Each row is a point. To make a cloud, some directions were put in groups of two or more. Within a group, all points are equally far from the middle, so they leave a hole (a ring in 2 directions, a hollow ball in 3). The other directions are filled evenly. Then the cloud was stretched, turned, moved and blurred a little. Count the holes, and give their numbers of directions, smallest first.
(in the rows, 128 means zero)

Cloud:
[[110 109 173]
 [118 186 141]
 [175  84 137]
 [131  99  77]
 [169 148 173]
 [169 108  82]
 [189 148  94]
 [ 84 123 155]
 [ 74 133 125]
 [148  75 105]
 [101  94  91]
 [121 100 171]
 [106 106 169]
 [137 126  71]
 [ 95 151 162]
 [ 78 108 128]
 [ 95 129 167]
 [ 83 124 100]
 [190 109 150]]
Holes: 1 (3)

Cloud, 48 rows:
[[167  77  98  84 122 128]
 [ 81  87 125 103 118 160]
 [115 113 120 151 190 150]
 [145 144 133  84  87 115]
 [209 135 144 104 160 141]
 [ 84 148 165 133 110  92]
 [162 139 122 103  71 124]
 [131 116 115 157  67 133]
 [171 130 200 172 149 142]
 [146  72 121  81 145 137]
 [195 180  90 130 147 147]
 [142  92  83  80 132 135]
 [108  66 171 131 130 116]
 [178 117 199 161 134 160]
 [134  98 141 152 187 175]
 [166 101  95  80 140 108]
 [153  87  79  92 151 154]
 [ 80  94 140 121 102 167]
 [204  76 159 165 135  94]
 [139 148 119  89  88  96]
 [114 135 104  91 127  86]
 [193 167 126 154  93 129]
 [ 89 109  97 117 101 160]
 [146 112 128 171 149  81]
 [118 152 171 190 112 149]
 [142 164 112 168 154 181]
 [ 97 182 173 137 134 128]
 [154 165  80 118 191 149]
 [183 131 118 160 155  80]
 [113 183 125  94 142 174]
 [146 125 105 111  71 137]
 [219 141 155 182 129 115]
 [133 109 152  97 100  84]
 [158  97  73 112 163 164]
 [158 130  63 126 158 120]
 [127 158 118 152 195 171]
 [213 175 122 129 144 116]
 [ 71 175 118 115 121 119]
 [146 138 155 153 192 122]
 [ 73 160 140 128 129 173]
 [134  80 159 114 148  99]
 [113 123 156 102 107  84]
 [178 152 135  94 170 166]
 [233 109 131 165 132 128]
 [121 207 147 128 138 118]
 [157 150 160 160  71  86]
 [142  83  85 152 118 131]
 [132 202 129 159 114 112]]
Holes: 2 (2, 4)

Cloud:
[[ 87 142 140 112 140  90 100 136]
 [132 151  96 125 117 193 152 141]
 [101 134 136 118 181 139 128 103]
 [141 193 118  71 144 123  90 148]
 [ 99 118 113 105 143 143  90 153]
 [117 116 128  84  92 142 141 191]
 [102 159 171  66 157 159 112 156]
 [154 126  91 124 173 129  75 178]
 [166  80 129 146 100 145 123 172]
 [123  90 116  79  71 105 130 123]
 [129  97  58 156  77 204 159 130]
 [146 170  86 109 127 190 150 123]
 [ 96 153 135 145  67 160 131 149]
 [121 152  79 118 155 221  92 165]
 [121 102 107 196 145 116  41 173]
 [ 89 177 138 199 115 159 114 181]
 [143 121  87 194 155 104  97 150]
 [118 179  81 123  84 109  85 157]
 [120 154 176 197 131 130  96 168]
 [173 116  90 145 136 139 117 202]
 [124 193 177 155 180 132 125 192]
 [ 46 171 188 161 110 150 105 161]
 [121  88 163 139 154  72 119 202]
 [153  92 132 109 134 131 102 189]
 [113 211 130 149 140 118 120 160]
 [106 188  99 127 126 130 147 146]
 [139 159 162 120 188  99  78 148]
 [143 143 125  69 171 108 151 137]
 [ 91 181 125 122 134 177 131 204]
 [ 97 188 150  98 165  67 122 119]
 [153 165 145 115 193 137 127 169]
 [182 142  89 113 199 129 114 168]
 [111 153 100 213  70 151  90 133]
 [ 79 174 127 171 122 142  96 161]
 [123 132 170 124  99 183 128 164]
 [120 169 153  40 141 143 113 133]
 [110 117 111  51  96 138 153 117]
 [145 201  86  73 139 185  91 150]
 [166 118  98 140 208 159 110 180]
 [157 115  60 153 115 139 178 178]
 [ 95  99 126 118  84  82 108 110]
 [ 89  85 136 114  92 147 168 120]
 [129 134  87 120  77 169 143 150]
 [141 151 126 209 124 135 132 107]
 [121 123 108 155 172  89 130 153]
 [107 180 165 181 143 122 123 195]
 [120 128 128  94 116  88 110 184]
 [148 112 133 161 133 178 145 136]
 [169 112  75 132 167  88 121 121]
 [112 126  55 127 128 166  83 143]
 [ 93 176 149 207 164 162 110 151]
 [101 152 107  91 148 146 129 206]
 [145 134 160  85 153 140 128 123]
 [103 191  95 121 133 119 115 108]
 [148 180 107 106 134 143  76  88]
 [147 160  91 157  99 131  76 140]
 [104 128 114 186 127 129 116 156]
 [ 65 108 113 189 112 143 111 159]
 [156 116  93 113  96 121 127 206]
 [144 133  58 112 149 151 121 152]
 [125 113 112 149  80 116 113 168]
 [161 187 136  96 180 133 108 185]
 [ 84 162  76 173  63 152 148 144]
 [132 164 135 203  97 181 115 168]
 [ 86 137 136  87 119  82 121 115]
 [127 146 100 110 126  67  99  72]
 [124 126  79 157 112 164 167 105]
 [107 128 146 140 136  70 185 145]
 [136 152 142 147  90 187 132 142]
 [ 88 129  95 172 120 134  41 147]
 [147 167 128 131 146 171 168 118]
 [114 170 151 166 136 158  71 150]
 [121 155 145 122 109 175  98 185]
 [127 132 183 174  78 148 169 133]
 [123 154  90 145 177 151 138 149]
 [ 86 193 133 172 148 145 128 113]
 [132 169  74  83 111 129 118 150]
 [133 103  99 102  95 140 182 170]
 [124 181  89  98 137 172 132 162]
 [143 142  99  48  93 138 131 112]
 [122 140 156 114 188  74 112 157]
 [153 152  75  55 162 114 100 155]
 [123 166  84  66 162 143  81 151]
 [170 144 168 114 140 128 135 117]]
Holes: 0

Cloud:
[[138 163 139  71 102 161 115  86 155]
 [ 99 139 117 160 183 135  95 125 136]
 [193 149 169  87 105 103  85 144 166]
 [176 112 105 190 114 139 155 132 175]
 [180 154 119  78 111 137  89 150  91]
 [109 115 123 161 141 121 187 114 200]
 [182 126 132 149  66 116 139 132 175]
 [138 149  96  70 119 161  49  78 141]
 [176 115 107 122 136 125  28 114 102]
 [141  90 126 117 131 139 106 177 139]
 [120 118  71 177  99  87 117 128 141]
 [115 123 120 123 192 105  95 148  82]
 [138 108 190 139 180 127 160  77 151]
 [139  92 109 119 137 151  42 122 134]
 [151 117 141 159 114 178 165  90 131]
 [117 151 104 101 132  84  94 173 164]
 [132 174 138  96 154  64 130 124 191]
 [125 190 131 178 114 142 171 124 117]
 [ 78 103 101 157 136 152 119  93 149]
 [138 175 115 122 151 114 132 119 219]
 [157 149 114  96 129 140 174 206 141]
 [142 156 141 108 121 116 128 179 186]
 [125  81 113 104 147 134 108 161 167]
 [123 129  88 135 182  89  84 153 113]
 [148  69 144 147 173 134 103  65 165]
 [199 170 145 123 134 137 119 121 100]
 [108 134 140  92 129 152 100  62  66]
 [181 126 165 110 110  77 103 156 121]
 [162 119 160 117  80  88 105 138  92]
 [151 101 114  82  79 100 110  95 157]
 [144  86 125 148 157 171  93 146 122]
 [131 113 128 110 113  92 137 124  68]
 [190 106 111 121  77  96  87 144 142]
 [144 181 198 128  88  87 168 120 100]
 [157 211 100 133  95  80 152 135 148]
 [121 129 171 136 176 132  93  64 119]
 [118 110 155  95 114  70 134  99 128]
 [ 97  75 150  90 122 151  83 108 117]
 [139 140 115 171 109  69 113 164 148]
 [144 148  24 110 119 115 166 150 145]
 [217 159 132 104 110  79 120 138 143]
 [156 136 168 102 177  67 147 121 188]
 [114 168 180 117  93  76 173 116 114]
 [160 136 180 160 161  64 116 145 166]
 [168  87 138 162 190 115  92 127 107]
 [191 115 147 103 164  63 126 164 158]
 [144 124 175 146 108  70 165 141 106]
 [155 135  79 206 170 103 149 121 133]
 [119 160 125 180 157 132 203 113 116]
 [157 181 132 176  80  80 131 145 172]
 [156  72 107  92 123  84 136 100 161]
 [ 70 118  81 115 161 114 160 116  90]
 [157 137 123 182 135  66 199 141 175]
 [193 104 147 133 164 131 126 133 216]
 [147 162 127 185 145 105  89 114  91]
 [ 85 141  89  81 104 122 153 134 144]
 [138 105 187 140 122 158  84 134 139]
 [142 150 124 137 150 120 143  66 102]
 [105 185 124 126 141 124 184 102 144]
 [158  97 135  87 107 104 147 103 177]
 [121 173 105 132 203 139 128 134 141]
 [138 111 170  89 101 122  86 125 178]
 [108 173 143 148 123 129 213 123 147]
 [ 86  79 127  98 125 146 144 135 153]
 [190 142  61 101 161 155  79 136 154]
 [171 151 147  66 112 120  87 104 190]
 [161  81 117 176 120 151 153  90 163]
 [143 143 104 186 136  90 181 101 196]
 [141  73  97 105 185 160  79 102 133]
 [191 178  69 150 108 138 146 129 174]
 [148 162 132 185 166 122 136 153 163]
 [112 176 167 112 141  90 167 101 158]
 [193 109 158 126 121  89 173 154 133]
 [182  86 101 136  85 101 145 130 181]
 [175 121 101  77 121 111  34 132 129]
 [142 151 151  59 158 100  91 132 109]
 [128 109 189  97 129  73  98 104 155]
 [142 128 166 146 148 143 161  67 105]
 [111 105  89  90 154 121 122 170 172]
 [156 173 115  67 111 152  94 166 127]
 [157 110  85 124 124 141  94  58 109]
 [179 146 185 168 152  98 192 139 122]
 [206 151 131 125 112 142 166 134 145]
 [ 50 167 151  74 108 102 123 123  92]
 [173 129  94  95  95 118  91 173 141]
 [138 130  61  84  81 145  89  86 122]
 [169 122  89 147 143  95  85 113  82]
 [125 142  46 115 166 152  93  94 179]
 [165 158 171 125 118 156  81 113 178]
 [171 200 130 132 145  75 142 167 168]
 [154 129 113  99 156 164  80  71 154]
 [149 170  89 113 180  98 134 167  92]
 [169 114 189 163 180 124 105 118 128]
 [146 125 141 159 192  91 109  68 183]
 [145  97 116 156 126 124 102  78  78]
 [140  73 188 116 159 121 109 145 127]
 [114 145 203 154 165  95 122 125 150]
 [144  79 131 151 152 107  76  45 156]
 [151 186 167 107 179  91 154 161 141]
 [128 134 145 126 136  79  91 160  76]
 [156 138 140 163 114 185  93 128  99]
 [139  85 181 140 155 162 100 121 145]
 [176  86 161 178 155 152 145 131 103]
 [116 120  85 152  70  99 124 132 152]
 [171  92 149 147  78  82 112  99 141]
 [187  89 156 160 153  79  70 123 158]
 [161  84 150 112 120  93  41 105 178]]
Holes: 3 (2, 2, 3)

Cloud (98 x 9):
[[ 89  78 144 142 105  89 150 170 163]
 [150 123  77 143  77 132 127  89 164]
 [112  88 162 197 130 102 152  93 204]
 [135 135 125 113  75 140  77 156 145]
 [170 116 175 196 139  96 127 168 117]
 [166 120 151 102 157 111 130 129 174]
 [167 147 125 161 108  71 102 118 142]
 [ 97 208 107 190 137 174 200 155 168]
 [ 96 113 127 157 127 150  97 159 164]
 [140  93 166 155 127  56  65 150 103]
 [ 95 175 131 136 156 187 106 145 144]
 [117 160 145 146 154  96  81 108 118]
 [ 71 117 126 145 155  97 124  81 145]
 [ 75 119  82 138 111 122  93 134 160]
 [127 170 184 194 117 123  98 144 166]
 [165 139 142 115 152 201 131 121 148]
 [111 147  87 161 174 141 110 133  83]
 [164 166 140 116 151 100 160 127 101]
 [147 192  87 157 135 138 134  72 123]
 [ 52 155  72 130 143  70 110 167 100]
 [ 76 123 105 129 115  53  84 103 120]
 [ 85 137 111 141  95 130  78 140  84]
 [107 156  92  74 170 149  81 157 133]
 [ 68 124 122 100 150 128 135 137  83]
 [146 184 116 101 120 173 125 135 106]
 [162 194 138 185 133 105 132 153 144]
 [101  60 124 132 117 121 131 164 145]
 [160 113  86 134 132 154 152 120 162]
 [131  84 125 143 109  90 165  48 141]
 [131 155 114 185 163 137 132 132  91]
 [111 121 108  71 189 130  99 155 141]
 [180 180  83 130 147 121  62 142 136]
 [160 150 138 149 161 147 107 151  58]
 [113 118 130 141 197  79 135 133  62]
 [171 102  95 148 115 113  65 101 137]
 [145 140 174 151 115 145 164  65 134]
 [ 96 129 166 110 143 135 178 187  98]
 [182 130 179 138 100  81 117 156 121]
 [109 132 117  89 108 104 155 165  56]
 [ 60 175 124 108 100 138 109 158 152]
 [ 96  85 138 186 110  72 149 103 190]
 [113 164 128  81 182 187 104 167 115]
 [141 131 149 153 128 152 141 199  99]
 [ 89  92 141 164 106 137 152 179 133]
 [132 143 138 217 179 104 146 140 125]
 [ 98 140 118 140 109 145 183 167 109]
 [ 82 146  88  94  84  83 115 116 143]
 [200  89 124 156 196  72  81 152 131]
 [131 137 161 128 171 131 199 125 137]
 [177 136 115 145 175 102 170  94 118]
 [140 158 161 102 167 115  95 113  89]
 [104  88 142 158 138 153 137 177 134]
 [138 124 144 166 191 116  84 107  94]
 [102 114 100 126  78  82 177 115 178]
 [120 123 168  97  95  95  99 136 150]
 [ 88 198 119 112 144 120 185 121 130]
 [120 155 121 198 155 165 171  98 139]
 [126 101  97 168 128 155 126  70 152]
 [111 173 142 103 176  94 104 229 123]
 [ 84 159  77 126  95  87 121 180 111]
 [144 124 147 145 162  98  50 107  90]
 [135 147 197 178 152 142 150 122 106]
 [160 146 111 144 164 186 185 150 178]
 [ 95 166 154 177 147 109 155 100 111]
 [118 137 109 147 148 107 204  98 212]
 [152 152 105 123 144  64  79 111 127]
 [ 59 129 132 126 113 143 155 146  92]
 [ 73 110 130 149 150  66 108 159 124]
 [145 150 199 163 139  95 114 183 112]
 [153 144 134 174  80 121  95 152 156]
 [137 100  58 157 151 137 131  96 155]
 [105 158 103  64 122  90 102 132  78]
 [117  89 173 187 148 126 163  83 187]
 [127  94 124 127 129 150  62 118 100]
 [ 98 169  34  91 120 114 166 101 148]
 [ 99 150 112 166 113  55 170 120  93]
 [ 90 171  76 122  94  89 180 157 136]
 [ 97  67  95 146 110  66 155  76 163]
 [141 132  99 158  93 164 182  81 153]
 [ 95 127  90 201 139 123 101 139 158]
 [ 93  88 127 105 161 116 157 113 102]
 [173 181 141 126 166 124  57 127 100]
 [190 170 128 149 181 101 110 156  57]
 [103  99 137  90  87 148 151 119 181]
 [ 97 121  72 112 135 136 178 109 182]
 [ 77 183 137 116 101 135 122 197 162]
 [101 173 114  69 115 139 156 127 134]
 [157  93  97 150 111 109  66 137 138]
 [118 159 152 186 112  81 184 144 158]
 [183  89 187 162 144 158 147 104 111]
 [ 70 148 122 104 167 103 116 161  77]
 [ 90 122 120 180 175  65 134 116  85]
 [134 154 161 192 155  99  89 156 143]
 [ 80 128  55 138 110 111  96 124 166]
 [ 98 126  59 148 113 141 205 103 148]
 [164 164 131 181 107 167 194  99 175]
 [156 147 143 135 143  98 173 114  97]
 [151 136  54 157 142 146 167  86 158]]
Holes: 2 (2, 4)

Cloud, 104 rows:
[[112 124  74 198 125 167 115 168 115]
 [123  82  54 103 148 117 152 145 129]
 [125  94 120 120  67 105 127 141  84]
 [105  92 147 134 107 111  96 114 180]
 [115  63 134 120  87 152 130  94  77]
 [180 104 146 189 120 122 135 100  79]
 [138  97  99 157 194  89 175 147 110]
 [ 99 163  88 164 116 117 112 123 177]
 [166 117 127 215 131 146 149 169 121]
 [ 69  96 166 105 131 108 125 185 114]
 [ 87 123  83 179 180 120 148 135  82]
 [152 110 177 114 142 137 163 170 129]
 [124  92 102 114 132 137  83  98  82]
 [206 111 125 130 112  90 100 113 145]
 [129 121 166 153 169  89 111 184  79]
 [132 112  83  71 190 106 175 151  94]
 [134 103 178 158 109  88 176 143  97]
 [132 170  85  93 172 115 114 113 127]
 [144 126 139 134 204 136 140 141 166]
 [121 153 144 149 151 119  91 183 102]
 [157 104 122 165 120 148  87 177  70]
 [122 126  45 141 133 133 121 114 119]
 [ 71 124  74 102 125 130 221 136 107]
 [102  33  94 161 167 156 195 118  77]
 [162  84 136 147 130 143 163 114 187]
 [139 114  95 152 123 192 103 162 104]
 [ 65  45 111  81 171 137 154 155  97]
 [ 65  87  97 140 136 135 181 134 178]
 [162 139 138 154  65 119 102 118 156]
 [155  83 120 173 176 149 154 101 168]
 [100  61 162 142 158  97 207 135 121]
 [ 93  42 111 138 108 185 171 104  68]
 [122 140 139 140 182  67 124 143 151]
 [ 81 118 122 132 123 125  75 177  95]
 [118  66 155 112 107  94 138 118 182]
 [ 71  68 122 133 162 141 200  78 109]
 [104 120 114 142 134 117  67 185 120]
 [130  43 151 114 128 106 109 115  43]
 [139  80 190 139 187 137 168 151 133]
 [149 122 147 128 174 132  60 134 144]
 [ 55 119  84 143  76 129 140 146 122]
 [147 129 116 114  73 125  85 134 104]
 [ 84 118  81  96 142  97  80 160 114]
 [ 78  74 116 113  99 151 116 125  52]
 [ 57 112 101 168  90 143 119 140 120]
 [159  75 119  98 170 158 114 113 134]
 [ 86 100  44 147 145 168 152 139 137]
 [123 115 121  83 196  56 108 152 114]
 [ 85 106 102 105 137 126  94 146  52]
 [116 153  91 124 129 121  66 191 152]
 [129 114 154 167 103 157 179 123 171]
 [153  85 174  89 140 141 166 136 100]
 [151  62 136 159 123 124 198 151 114]
 [167 115 129 205 154 174 142 115 157]
 [ 98 177 121 158 103 122 139 148 129]
 [121 155 142 132 143  95  97 193 106]
 [148  90 174 131  98 101  84 120 167]
 [142  95 126 127 226 108 135  99  81]
 [111 102 133  71 175  89 115  98  95]
 [136  77  82 126 161  91 116 149 120]
 [ 84  67 139 116 166 132 201  84  63]
 [180 112 160 151 127 132  71 166  91]
 [182 143 122 166 136 145 178 148 129]
 [ 97 108 135 128  85 132 120 120 201]
 [ 84 126 117 165 125 162 204 175 107]
 [153 128 139 128 127 150 197 123 137]
 [131  86 160 139 136 102 195 132 174]
 [ 99 121 125 148 116 179 192 100 122]
 [158  76 123 139 156 131 120 135 186]
 [143 120 162 157 181 167 148 156 139]
 [106 123 128 104 141 147  82 108  93]
 [167  93 105 109 157 141 104 134  64]
 [137  53 160 130  94 163 142  94 119]
 [167  84 146 184 138 151 104 173 143]
 [168 130 108 132  85 105 122  96 125]
 [129 147  68  73 189 130 141 129 131]
 [ 72  98 108 121  91 193 127 140 137]
 [152 104 130 180 119 153 143 164 180]
 [141  79 114 118 154 118 217 107 122]
 [ 91  94 112 170 164 107 128  97 125]
 [128  41 172 163 113 140 153 161 131]
 [121  98  54 134 164 111 178 136 128]
 [101 154 149 141 122 146 130 124 104]
 [177  55 150 147 154 120 118 171 116]
 [ 62 124 136 138 160  96 141 160  91]
 [100 102 146 136 166 181 181  95 126]
 [ 86 133 116 140 154 130 187 162 187]
 [ 88 159 128 109 137 124  85 149 135]
 [143 100 187 107 132 121 169 108  99]
 [ 68 118 123  72 160  61 159 142 126]
 [152  56 176 150 125 164 126 158 138]
 [111 123  82 138 176 100 183 161 178]
 [ 76  75 141 100 144 180 122 118 137]
 [118 106 160 153  92 106 168 147 183]
 [156 175 128 111 117 119  71 169 135]
 [141 142 135 131 199  73 119 159 155]
 [ 86  62 110 120 120 160 156  82 146]
 [133 147  74 102 146 154  77 141 159]
 [166 103 108 149 108 121 136 194 138]
 [ 92 156  66 142 135 166 181 135 189]
 [192 154 143 150 174 121 135 133 160]
 [101 131  93 148 212 107 143 148 121]
 [139  86 189  62 127  64 135 154 125]
 [112  47 141  73 120  87 128 109 123]]
Holes: 3 (2, 2, 4)

Cloud:
[[118 115 144 164 135 142 131 161 113]
 [135 141  58  71  91 146 106  57 130]
 [118  90 109 106 113 152  70  72 152]
 [132 120 141 101 165 146 125  72 103]
 [146 133 170 101 172 156 108  89  79]
 [168 199 145 149  98 137 102  83  58]
 [182 176 167 177 160 138 176 111  97]
 [146  91 122 127 109 185  98 140 111]
 [169 154 174 182 148 127 159  99 109]
 [183 149 166 171 159 160 186 107 109]
 [ 90 114  65 110 126 136 136  42 152]
 [ 83 194 156 158 111 146 125 128  90]
 [127 121 127 126 119 191 115 104  96]
 [ 83 132  94 119 102 144 154 118 154]
 [140 130  94 154  88 146 141 194 145]
 [120  54  86 140 135 139 146 185 148]
 [ 74 141 131 130 152 126 157 109  95]
 [ 88 138 109 164 128 178  97  96 152]
 [127 111 143 104 109 170 204  88  97]
 [ 89 125 151 144 139 158 159  89 157]
 [166 134  88 126 179 106 203 111 111]
 [167 103  79 117 146 120 148 101 148]
 [149 160 134 147 144 126 154 148 166]
 [104 158 112  87 140 164  93  50  67]
 [148  97 100  93 121 148 154 138  70]
 [ 88 135 120 174 145  99  92  96 131]
 [ 95 108  61 102 131 195 151  98  96]
 [108 134 110 144 132 139 203  72  63]
 [ 53 162 101  91 110 108 158  71 118]
 [115 139 161 133 166 147 109 155 170]
 [123 100 107  91 165 198 169  61  84]
 [ 67 138  74 168 111 165 103 105 113]
 [ 87 213 155 152  98 137 152 141  98]
 [146 168 133 154 115 120 137 156  49]
 [ 42  96 132 183 158 141 188 159  95]
 [102 109 162 140 148 125 164 114 119]
 [156 153  71 118 137 173 143 107 116]
 [175 163  95  92  69  99 164 109 119]
 [195  86  74  86 150 171 148  90 197]
 [111 144  96 163 102 137  95 101 149]
 [164 160 121  98 154 128 165  94  79]
 [123 107  98 125 138 168 109 113 127]
 [136 133 111 188 164 147  92  87  58]
 [133 116  30  56  84 129 178 134  96]
 [165 175 161 132 125  93 173 153 167]
 [104 166  92 182 106  95  96 141 141]
 [ 92  79 141 164 175 173 148 148  67]
 [140 144 160  85 100 152 171  94  84]
 [121 134 124 123 129  94 107  64  81]
 [ 57  78 118 126 124 110 105  97 148]
 [101 134 120 198 119 137  80 117  87]
 [207 158  88 108 118 130 121  92 147]
 [138 138 137 170 219 139 117  74  64]
 [137 168  96 169 146  89  66 110 136]
 [107 148 135 167 127 125 151 173  98]
 [114 108  51 117  94 125 153 184 182]
 [161 164 152 131 140 101 190  90  98]
 [114  94 103  92 120 140 167  72 185]
 [156 178  81 177 137 130 132 105 111]
 [121  80 107  97 144 174 169 116  84]
 [129  83  81  93 112 201 154  71 102]
 [101 149 125 151 178 103 112  54 104]
 [146 152 117 205 124 145 126 114  94]
 [ 78 112  87 157 114  95 148 159  82]
 [124 164  60  62 118 149 137 147 136]
 [166 107  93  83 129 190 126 130 146]
 [123 199  69 131 118 110 116  96 147]
 [160 142 184 163 146 160  88  66  93]
 [167 111 110 181 159 159 106 124 163]
 [ 83 142 107 194 158 133  87  76 154]
 [115 124 148 172 117 145 119  84 178]
 [125 124  85 107 157 168 120  35  60]
 [104  82  76 139 149 146 109 120  96]
 [148 119 137  77  77 188 125  66 118]
 [150 138 109 158 160 173 140 151 188]
 [117 122 133 106 159 112 107  37 111]
 [111 114 113 176 139 164  86 120 104]
 [131 110 132 121 172 147 153  91  51]
 [ 85  89 116 188 157 131 140 141  91]
 [118  91 129 155 154 143 128 126 140]
 [ 91  60  97 118 101 137 118 153 125]
 [161 106 141 100 136 149 146 126 148]
 [126  86  97 114 130 204 140 120 122]
 [139 142 133 162 153 132 185 198 142]
 [ 96 129  82 142 135  84  77 111 159]
 [162 123  94  69 127 122 116  66 117]
 [145  53  92 139 165 153 105 151 152]
 [101 153 120 123 129  93 133 110  91]
 [ 92 127  78  92 129 107 179  53 123]
 [ 89 110 157 126 118 149 165 138 151]
 [114 111  95 104 136 150 105 106 178]
 [145 164 116 141 128 122 131 116 173]
 [133 105  74  72  90 114 148 102 181]
 [116 154 139 153 153 146  85  67 141]
 [148 158  60 156 107 157 138  59 100]
 [128 105  86 162 145 125 143 160 204]
 [ 55 124 123 138 132  60 130  88 102]
 [ 81 157  93 136  93 103 186  85 115]
 [144 125  75 160 104 137 141 112 187]
 [112  75  50 101 133 173 139 105 176]
 [145  91 151  61 146 149 162 169 132]
 [128  99 112 165 152 153 131 157 177]]
Holes: 0
